Each row is a point. Examples show where two turns around zero, p and q, send a point. Write where each new point lands after one turn and then the other. Backwards means that the second turn is done in reverse. Each puzzle has new turns, and all numbers are rounded.

Turn p:
| -36 | -10 | => | -21 | -31 |
|  37 | -37 | => | 52 | -4 |
| -20 |  22 | => | -30 |   4 |
| -11 |  51 | => | -42 |  31 |
|  30 | -26 | => | 40 |  0 |
Turn q:
| -22 |  33 | => | -16 |  36 |
| 42 | 39 | => | 48 | 31 |
|  13 | -41 | => |   6 | -43 |
| -44 | -19 | => | -47 | -11 |
|  11 | -12 | => |   9 | -14 |
Where do these land?
q, then p: |  5 | 36 | => | -14 |  33 |
q, then p: |   7 | -26 | => |  19 | -19 |
q, then p: |  30 | -42 | => |  47 | -21 |
p, then q: | -41 |  32 | => | -52 |   6 |

Turn p:
| 18 | 53 | -1 | => |  10 |  46 | -30 |
|  13 | -32 |  23 | => |  25 | -22 |  24 |
| -40 | -44 |  20 | => | -21 | -29 |  52 |
|  10 |  23 | -42 | => | -13 |   4 | -47 |
Turn q:
| 15 | 31 | 23 | => | -12 |  20 |  34 |
|  1 | 47 | 37 | => | -33 |  15 |  47 |
|   6 | -17 | -38 | => |  16 |   9 | -38 |
| -24 |  16 |  -8 | => | -28 |  -3 | -10 |
|   2 | -76 | -14 | => |  57 | -40 | -34 |
Where do these land?
q, then p: | -34 |   6 |  19 | => | -16 | -18 |  31 |
p, then q: | -54 | -30 | -30 | => | -15 | -66 | -14 |
q, then p: |  33 |  12 | -36 | => |  -3 |  31 | -39 |
p, then q: | -13 |  30 |   6 | => | -31 |  12 |   5 |
q, then p: |  27 | -10 |  61 | => | 53 |  9 | 40 |
p, then q: |  42 |  -8 | -20 | => |  33 |  20 | -28 |

Turn p:
| -17 | -15 | -16 |  25 | => | -13 |  -4 | -34 |   8 |
| -39 |  33 |  46 | -36 | => | -36 |  46 |  51 |  -3 |
| 13 | 14 | 20 | 17 | => |  2 | -9 | 16 | 27 |
| -10 |  36 |  -5 | -26 | => | 12 | 40 | 17 | -4 |
| -28 |  11 |  32 | -44 | => | -28 |  30 |  40 | -24 |
|  34 | -31 | -44 |  39 | => |  32 | -43 | -52 |   7 |
|  47 | -48 | -32 |  25 | => |  30 | -61 | -38 | -10 |
Turn q:
| -52 |  -4 | -23 |  -8 | => | -46 | -21 | -19 | -20 |
| 17 | 21 | 44 |  4 | => |  26 |  13 |  41 | -12 |
| -22 |   8 |  51 | -29 | => |  13 | -28 |  36 | -42 |
|  8 | 37 | 26 | -1 | => |  14 |  24 |  26 | -26 |
|  47 | -30 | -65 |   6 | => |  14 |  15 | -63 |  55 |
|   2 | -32 | -32 |  28 | => | -22 |  -3 | -20 |  44 |
Where do these land?
p, then q backwards: | -18 |   1 |  58 |   9 | => | -33 | -13 |  15 |  48 |
q, then p: |  -8 | -12 |  -6 |  -9 | => |  -3 |  -5 | -13 | -10 |
q, then p: |  18 | -21 | -55 |  17 | => |  15 |  14 | -53 |  29 |
p, then q: |  23 |  34 |  53 | -14 | => | 15 | -6 | 66 |  2 |
p, then q: | -21 |  58 |  42 |   1 | => | -18 |  31 |  63 | -17 |
p, then q: | -11 | -29 | -50 | -25 | => |  18 |  -1 | -57 | -23 |
p, then q: |  19 | -30 | -42 |  21 | => |   7 |  -4 | -49 |  31 |

Turn p:
|  21 |  17 | -18 |  17 |   9 |  23 | => |   5 |  -5 |  -7 | -10 |  20 |  37 |
| -55 | -39 |  -2 |   7 |   2 | -23 | => | -21 |  -5 | -30 |  18 |   1 | -59 |
| 31 | -8 | 34 |  9 | 16 | 65 | => | -32 | -34 |  48 |   0 |  28 |  39 |
|  13 |  28 | -29 | -20 |  -4 |   2 | => |  13 |  28 |  -6 | -28 |  -2 |  20 |
|  52 | -13 |  -2 | -14 |  -2 |  13 | => |   2 | -26 |  20 | -31 | -20 |  28 |
|  11 |   5 |  35 |  -6 |  60 | -53 | => |  66 | -24 |  31 |   4 |  15 | -42 |
| -50 |   1 | -24 | -54 | -49 | -36 | => | -16 |  66 | -23 | -12 | -48 | -46 |
| -23 |   9 |   6 |  62 | -34 |   9 | => | -18 |   0 | -33 |  61 |   4 |  24 |
Turn q:
|  30 |  48 |  61 |  -2 |   4 | -34 | => |  48 |  22 |  25 | -27 |  61 | -17 |
|  -9 | -41 |  -6 |   0 | -19 |  44 | => | -18 |  -4 |  25 |  17 | -51 |  16 |
|  -2 | -33 | -12 |  -9 | -12 |  28 | => |  -9 |  -9 |  10 |   7 | -43 |  11 |
| 43 |  0 | 16 | 32 | 38 | 15 | => |  12 | -36 |  26 |   7 |  36 |  37 |
|  -4 | -35 | -17 |  33 | -23 |   2 | => | -14 | -20 |   8 |  43 | -21 | -14 |
| -25 |  40 |  36 | -10 |  40 | -37 | => | -14 |  19 |  -5 | -47 |  59 | -18 |
| -19 | -40 | -54 | -36 | -20 | -15 | => | -11 | -18 | -44 |  -3 | -62 | -25 |
| -30 |  76 |  14 |  -6 |  10 | -39 | => |   0 |  53 | -33 | -23 |  60 | -20 |
|  15 | -16 | -37 |  -3 | -17 |  37 | => |   6 |  -8 | -10 |  25 | -42 |  31 |
Where do these land?
q, then p: |  3 | 23 |  8 | 32 | 22 | 27 | => | -13 |  -9 |  15 |   8 |  48 |   6 |
q, then p backwards: |  60 |  12 |  18 | -56 | -20 | -16 | => |  44 |  26 | -21 | -22 |  32 | -58 |
q, then p: |  -9 | -18 |  18 |  46 | -28 |  67 | => | -26 |  -2 |  19 |  78 |  19 |  23 |
q, then p: | -17 | -29 |  15 |  -7 |  63 | -11 | => | -32 |   3 |  16 | -21 |   4 | -62 |
q, then p backwards: | -21 |   4 |   8 | -40 | -21 | -38 | => | -24 | -11 | -26 | -38 |   7 | -34 |
p, then q: | -23 |  13 |  13 | -10 | -21 |   7 | => | -7 | 26 | -1 | 10 | 24 | -5 |
q, then p backwards: |   0 |  -2 | -97 |  -2 | -21 | -19 | => | -18 | -27 | -35 |  63 | -44 | -45 |
q, then p: |   7 |  -4 |  17 |  38 |  27 | -16 | => |   3 | -32 |   8 |   4 |  26 | -31 |
